Each row is a point. To make a cloud, some directions were put in groups of two or more. Within a group, all points are equally far from the middle, so they leave a hole (a ring in 2 directions, a hollow ball in 3). The other directions are filled evenly. Then the cloud was stretched, turned, moved and blurred a little. How many holes are there, and how many directions does each take, smallest first?

Cloud (20 x 3):
[[  5 -52   7]
 [-28  31 -11]
 [-33  -1 -12]
 [-14  45 -35]
 [-34  18  -8]
 [ 38 -33 -12]
 [-45   2  13]
 [ 12 -47   1]
 [ 15  56 -19]
 [ -4   2 -59]
 [  4 -19 -47]
 [-16 -38  -5]
 [ 23 -48  43]
 [ 44 -17   5]
 [-23 -16 -20]
 [-19 -22 -19]
 [ 39  35  -7]
 [ 46  43 -21]
 [ -2  11  59]
 [-40  -7  -1]]
Holes: 1 (2)

Cloud:
[[ -6  31  55  -6]
 [-26  -8  49  32]
 [-17  11  33 -36]
 [  7  34  51  -6]
 [ 29 -44   6   3]
 [ 18  -7 -34  54]
 [-25  -2 -22  55]
 [  1 -14 -42  50]
 [ 25 -43  22  15]
 [ 35 -39   4  -2]
 [ 43  31  16  20]
 [-50   0 -11 -12]
 [ 20  39  40   3]
 [ -1  55   6  13]
 [ -6  14  38 -35]
 [-23  43 -23  -5]
 [ 15  -9  -1  62]
 [ 50 -15  28  19]
 [ 18 -49   7   8]
 [ -9 -12  28  55]
 [ -5  16  -5 -40]
 [ 26 -45  -1   2]
 [-47  14 -21  31]
 [-27 -21 -39  32]
 [ 32 -32 -22  -8]
 [-38  41  -7  21]
 [ 35  18 -43  20]]
Holes: 2 (2, 2)

Cloud, 72 rows:
[[ -1   5  10 -39 -65   1  42  -2]
 [ 27  25   7 -14  15  11  39 -16]
 [-27  28  32 -12 -27  10  45  -6]
 [ 24   2  17 -12  29  51  31 -44]
 [-53 -41 -48  -3  37 -16 -32  -6]
 [-24  12 -28 -13   8  22 -14 -19]
 [ -3  53  18  30 -15 -23 -23  -7]
 [  2   2 -45   5 -22  -6  10  28]
 [  6 -15 -14  13  58  49  17  14]
 [-35 -36  35 -22  23  16   4  -7]
 [ -4 -11  40  35   7  56  16   4]
 [ -6 -13  14  35  18  94  56 -36]
 [  8   0  -8 -31  28 -21 -12  35]
 [-42  45  28   3 -19  -7 -16  11]
 [-15   4  63 -20  27 -11 -32   8]
 [ 13   0 -78   4 -20  34  31  21]
 [-57 -17 -24  22  63  -1   8   5]
 [ 10 -19   5   5 -55 -30  -4  34]
 [ 27 -23  -2   7  45 -51  -4  14]
 [  5   0  35  -7 -10  42 -34 -41]
 [-34  -2  49  26  10  43 -39   1]
 [ 19 -22  -7  22  20  82  54  -3]
 [  0  18   8  49  -1  66 -10 -24]
 [-39  23 -18  51  35  25 -37   3]
 [-38 -20 -32  -7 -34   1  34 -72]
 [ 31  -5   8  -3 -64  54  11  -8]
 [ 18  54  13  22 -49  77  11 -10]
 [ 15 -62  11 -13  37  57 -16  -7]
 [-39  34  26 -58  30   1  13 -54]
 [ 32 -17 -19  31  53  29 -24  -7]
 [ 16 -23   5   9 -17  14 -13 -48]
 [-35 -17  24 -19  50 -26  34  11]
 [ 35 -50 -13  41 -33  45  -1   1]
 [  5  -5  28  12 -15 -12   5   5]
 [  1  36  29  -5 -13   7  47 -41]
 [  2  31  35 -23  36  25   3 -49]
 [ 14 -36 -34 -14  46 -29  45  -8]
 [ 17 -28  13  -8 -45  73  -3  21]
 [ 12  -4  36   5  40  -9  -2 -56]
 [ -7  23 -14  24 -25  84  15 -16]
 [ 15  -7 -12  21 -46 -13  42  21]
 [  0  26  -7  36  43  45 -61  20]
 [ -6  36  15  30 -16 -23  -2  67]
 [ 29 -27  16   8 -47  10  27 -33]
 [-26 -13 -22 -31   7  56  36  10]
 [-17  -4 -30 -14  49  27  31  14]
 [-17 -43   4 -15  32  21 -37 -78]
 [-72  20  15 -31 -18  -1 -35 -34]
 [ 52 -27  38   5  14  -3  20   2]
 [-22   1  51  17  12 -30  -3  -7]
 [-44  20  39 -35 -37  27   1 -17]
 [ 22  17  -6 -15  17   2  44  -2]
 [ -3 -22 -21  26  -4  32  27 -14]
 [  1  28 -34  73 -23   2 -52   8]
 [ -3 -21  43   8  27 -48 -17 -50]
 [-27  62 -33   5 -20  17  14 -29]
 [-54  20  27  19 -30  61  -7 -41]
 [ -7  30 -12  24  12  12  -3  44]
 [ -9  23  28  10 -22   4  74 -30]
 [-13 -29 -16 -69 -19  -8  29 -24]
 [  1  19 -26 -21  17 -16 -14 -15]
 [  7  10  11   8   2  13  40 -40]
 [  6   5  21 -12 -33 -19   4 -34]
 [  8  33   8 -25   6  61   8   8]
 [ 54 -10  35  17   5 -11   3 -14]
 [  4  19  12  56 -29  19 -30  16]
 [ 24  19 -30 -33  18   1  28  26]
 [ -5  45  55 -12  30  31 -42 -19]
 [ 17  -8  13 -23 -18 -15  18   2]
 [ 20  -4  84 -22  -9  32  -3   9]
 [-19 -15  31  -2 -44  12  29  26]
 [  0  23   9 -22 -19  13 -16 -17]]
Holes: 0

Cloud:
[[-50 -48   3  51  19 -32  23  -2   4]
 [ 30 -58  13  14  50  23  -6 -39  40]
 [ 35 -17 -10  -4  13   3 -72   3  45]
 [-50 -40 -24  32 -16 -25  16  -2  13]
 [ 49 -23   9  -9 -45 -14 -24   0   6]
 [-14  26  22  22  12  41  25  47  -2]
 [-24   5  38   8   9 -32  29  -8 -47]
 [-14 -11  -1  21  -8  34 -24  53  -2]
 [ 12  -7 -18 -44  23  34 -38  25  37]
 [ 24  35 -22  41  10  37  31  21  49]
 [ 20 -22 -22  21  41  -5 -39  -5 -36]
 [-43  34 -10   9  54   6 -11  25   2]
 [  9  48 -17  22 -25 -24  31   4  11]
 [ 39  20 -49   0  58  29   1 -32  17]
 [-23 -47   1 -25  57  19  28 -36  28]
 [ -7  31 -13  21 -15  44 -17 -48  24]
 [ 11   3  23   1 -23  61   1  -6  44]
 [  2 -12 -43 -30  50 -27  36   8  11]
 [  9 -11   4  44  24   2 -23  12  69]
 [-37  19  51  40   5  -3  15 -24   5]
 [-13  43 -39   2  35  24  11  34  -8]
 [ 16  54  32 -10 -14  -1   0  -3  32]
 [-19   8  33 -17  25 -28  12 -51 -52]
 [-58 -26 -33   7  28  13  -8  23  23]
 [-42 -27  30  20 -22 -33  15  47 -18]
 [ 34  46   9 -19  23 -23 -33 -13  36]
 [ -9 -36  18  14 -35  10 -21 -58  22]
 [-15 -10  22  -1  56 -47  -8  36   5]
 [-10  12  18  52 -11   3 -38   4  21]
 [ 35  12  -2  20  74  42   2 -49  42]
 [ 64 -30 -12  -9   4 -30 -36  29  27]
 [  4  27 -21  47   5  17  33  -4  55]
 [-11   3  43  -4 -13  26   9  59  -3]
 [  8  36 -19  47   4 -16  34  18  43]
 [-33 -60 -12  29  34 -25  -5  17  -9]
 [ -4 -37 -13  17  68  42  16 -23  35]
 [-21   9 -62  19   3 -41  26   9  24]
 [ -4  23  22 -31  31   9  26 -32 -36]
 [ 17  -2 -23 -46  48  14 -22 -36 -12]
 [-59  -3 -40  12  22   1 -19 -29  -5]
 [-30  -2  42  -7 -14 -35   5  34 -26]
 [ 31  32 -10   0 -23  12  39 -37  27]
 [-34  16 -40  11 -21 -23 -20  -7  -8]
 [-10 -43   4 -13 -32  -5   6  29 -27]
 [ 38 -39   9  13  17 -16 -53  -9  46]
 [-53  10   1  42  12   5   4  20  54]
 [ -6  24 -40  13  28  44  42   9   3]
 [-12  26 -44  -2  15  18 -16  38 -20]
 [ 42 -14  -5  -9   0  16  33 -73  31]
 [ 46 -32   0 -13  26 -22 -35  28   2]
 [ 50  -1   9  -1  15 -49   8 -17  36]
 [ -1 -11  -9  26  14   2 -43  19  77]
 [ 46  -9  10  27 -32 -18  -3 -29 -20]
 [-52 -46  18  53  37 -27   2  -7  -5]
 [ -2  28 -24  46  40  29   8 -61  43]
 [ -1 -31 -43  12  11 -50   4   7  58]
 [ 24   8  23  -3 -14  38 -44 -60  -5]
 [-13 -26  29  -9   3 -51  44  -4 -28]
 [  3  22  -6  39  -3  57  -2  10  52]
 [ 25 -11  47  28  -3   6  35 -48  31]
 [ 36   8 -31  38   6  -5 -50 -30 -12]
 [ -7  31  16   1  47  -8 -25 -13  59]
 [ 26   1  32  10 -17 -41 -10 -48 -16]
 [ 26  -9  12   6  80  13  30 -15  19]
 [ 16  -2  -2 -27 -10 -17 -47 -64  12]
 [ 19   6   3 -31 -24  34 -32  -6  62]
 [ 24  21  21  -7  32  24   6 -51  64]
 [-45   2   7 -15  13  38   0 -48 -37]
 [ 19 -14  25 -34  14  -4 -27   0 -31]
 [-32 -32  30  -6  21 -14  47 -61  34]
 [-41 -20  44   8   4  32  43  23   7]
 [ 32 -32 -26  43 -18  11  31  -5   9]
 [ -6  37   8 -27  22 -18  27 -33  38]
 [-56  10  21 -37 -15  15   5  34  23]
 [  2 -15 -26  18  -4  51 -26 -24 -13]
 [-35 -75  16   3  64 -16  -5 -39   8]
 [-41 -46 -13  39   5 -40  35  -7 -19]
 [ 15 -17 -34  17  71 -12  25 -34 -27]
 [ 24 -31 -47   4   4 -33 -17  -6  62]
 [ -5  21  17 -29  21  54  14 -34 -15]
 [-29  13  53 -25  40   6   8 -14  -8]
 [-27 -21 -30  44  25  17 -10 -67  45]
 [ 19  38 -10   6  47 -22 -49 -40  22]
 [-12   3  18 -18  16  11  -3 -45 -61]
 [-34  39   3   8   0 -16  55  -1  -5]
 [ -5 -49  -6 -13 -20  30  17 -16 -11]
 [  4  11 -15  37  35  39 -61 -59  27]
 [-23  34 -23   0 -25 -30  10  -7 -16]]
Holes: 3 (2, 2, 4)

Cloud:
[[-32  40 -28   0  -6 -24  28  29 -38]
 [ 47   0  50 -13 -21  14 -37   3  15]
 [ 47  37 -14 -14  23  49  32   7 -28]
 [-23  22  30 -37  27  21  35  16 -19]
 [-19 -20 -25 -47   9  54 -17  43 -36]
 [  3  18  -2 -46 -15   8 -64 -18 -25]
 [-25  19 -15   2  18  29 -81  -3  -7]
 [-47  14 -37  17   8  26  22  35 -45]
 [ 20   9  40 -14  32  31  29   4   4]
 [  1  44  -5  22   4  71   9   2 -18]
 [ 15  36  42   5  -1  -6 -23   9  43]
 [-11  18   9  31  18 -16  50 -15  28]
 [-10  44 -33   8  49   1  20 -37  48]
 [  8 -19 -18 -13 -33  71  -6  31  -8]
 [-14 -49 -21  -8  13 -13 -56  11  46]
 [ 39  21 -31  27  37  21 -36  22  -1]
 [  8 -17  -1  22  17 -10  48  24  25]
 [ 23 -12 -45  -7 -10  41  31  -1  53]
 [ 31 -29 -54 -27  11  18   4  -9 -11]
 [-24  26  13 -23  32  50 -58  -1 -28]
 [-32  46 -13  10   9  -8  29 -21 -42]
 [-21 -16 -26 -70  16   6  -4  19  54]
 [-49 -20 -72   9   4   4  13  33  29]
 [ 34   5  14   8 -11  -4 -47  23 -43]
 [-35  32   0  30  22 -15  13 -44 -17]
 [-64   0  -5 -20  25 -45 -20  10 -11]
 [-58 -34 -11   8  27 -28 -35 -23 -13]
 [ 17  20 -24   6  12 -14  46 -23  54]
 [-57 -34 -49  31   4 -13 -15  11  36]
 [ 39 -15  13   5  30  51 -28 -15  31]
 [ 12  35 -11   1  55  11  -7  43 -10]
 [ -8  41 -10  10  46  35  42  35 -23]
 [ 12  11  -8  67  32  -5 -18 -13 -22]
 [  6 -31 -16   8 -29  23 -31 -26  -7]
 [ 13  23 -19  33  31  13  42   6  53]
 [-27 -19  -1 -25  26 -18   0 -61   0]
 [-31   2  26 -13 -11   0 -52  49   6]
 [ -3 -25 -13  45  -2 -16 -48 -23 -12]
 [ 15 -21 -29 -23  -8  42 -34 -37  45]
 [ 32  16  19 -17 -27 -47  -5   6  12]
 [-17  21 -31 -32 -41   1 -12  41  49]
 [ 15  32  13  42   4  10  19  -1  53]
 [ 32  49 -10 -50  22  13  11  27 -17]
 [ -2  11 -53 -17   2  46  16  71   5]
 [-61 -23 -56  17  26  10 -12   8  50]
 [-44 -40 -62 -48   6   8 -27   4  -3]
 [ 19  -5 -21 -25 -36   9  52   2  25]
 [ -7  39 -20  -6  -1  52 -30 -27  25]
 [-67  -8 -25   4  -6  16 -55   3   5]
 [-15 -18  14 -44 -47 -38 -13   9  13]
 [-11  -4 -21 -74   3   3 -15  23 -39]
 [ 15  24 -22 -80  -5  26 -38  15   9]
 [ 41  24 -35   3  -3  -4  40  -3   4]
 [-27  19   2  66  26  10  12   3 -22]
 [-26  -7   8 -20  40 -26  10 -43  41]
 [-16  11 -21 -13  18  10 -70  14 -49]
 [-17  -1 -11 -26 -45 -41  -8  38  30]
 [ 26 -10   5 -74  17  10  15 -20   4]
 [-72  16 -19 -35  -1   6  32  14  -2]
 [-25  15   2   6 -42 -19 -16  63  13]
 [-35  48  36 -18   5  30  -4  -3   8]
 [-65 -22   1 -39 -15 -25 -15  10   9]
 [-31  27 -13 -10  20 -52  32 -27  -8]
 [-18 -18 -41  32  22   0 -55  41 -10]
 [ 34  14 -39  -8  25  29 -59 -15   5]
 [-21 -29 -30  38  55  26  -6  16  30]
 [  1  13  27  22  62  26  -8  15 -10]
 [ -4 -26  -2  16 -21  10 -53  52 -26]
 [ 53   5  30  -1   4 -12 -22  -7 -24]
 [-45  12 -53 -37 -10 -25   6 -11 -23]
 [ 13  48 -32 -65 -14  13  13  -2  27]
 [-29  30 -52 -31  33  60  -8 -25 -26]
 [-28  13  24 -43 -11  27  -4 -34  13]
 [-60  41 -11  -8  30  20  22 -25 -17]
 [ -9  56  29  -7  -9  44   8  40 -46]
 [-42 -17 -58 -44  45  13 -29  23  -9]
 [-46  22 -52 -54  54  37 -19  -2  14]
 [ 27 -35  17   4   7 -28 -25  -7 -15]
 [-42  27  -5  11  -3  20 -57 -20  -6]
 [-42  43 -36 -18   5  11 -54  -4 -17]
 [ 19  31  -1 -44 -26  31  16  -2  62]
 [ 14  -4   7 -26  -3  43 -52 -29 -36]
 [ -2 -42   5  40  22   4 -51   2  26]
 [-10   4  40 -29  30  29 -18 -24  20]
 [-37  32 -45 -56 -25  28  25  34   5]
 [ 39 -19   2  -1  13  30 -25 -47  -5]
 [ -7   7  13 -15  -2 -10 -25  -3  76]
 [ 12 -18  17 -24 -18  -5 -59 -37   8]
 [ -4 -21 -28 -22  29  64 -38  -7  48]
 [-50 -39 -19  12  11   9  -9 -28  30]
 [  5  26 -29 -23  -5 -17  28  49 -24]
 [ 56  15   3  22 -30  35 -27  31  14]
 [ -3 -18 -38 -38  13   6 -59  34  27]
 [-19 -23   8 -21   0 -53 -12   1  47]
 [ 26 -42 -23  -9 -33  22 -39   3 -11]
 [  4  45  42 -15 -26  47   5  30 -34]
 [-23 -61 -26  -1  -6  31 -25  19   6]]
Holes: 2 (3, 6)
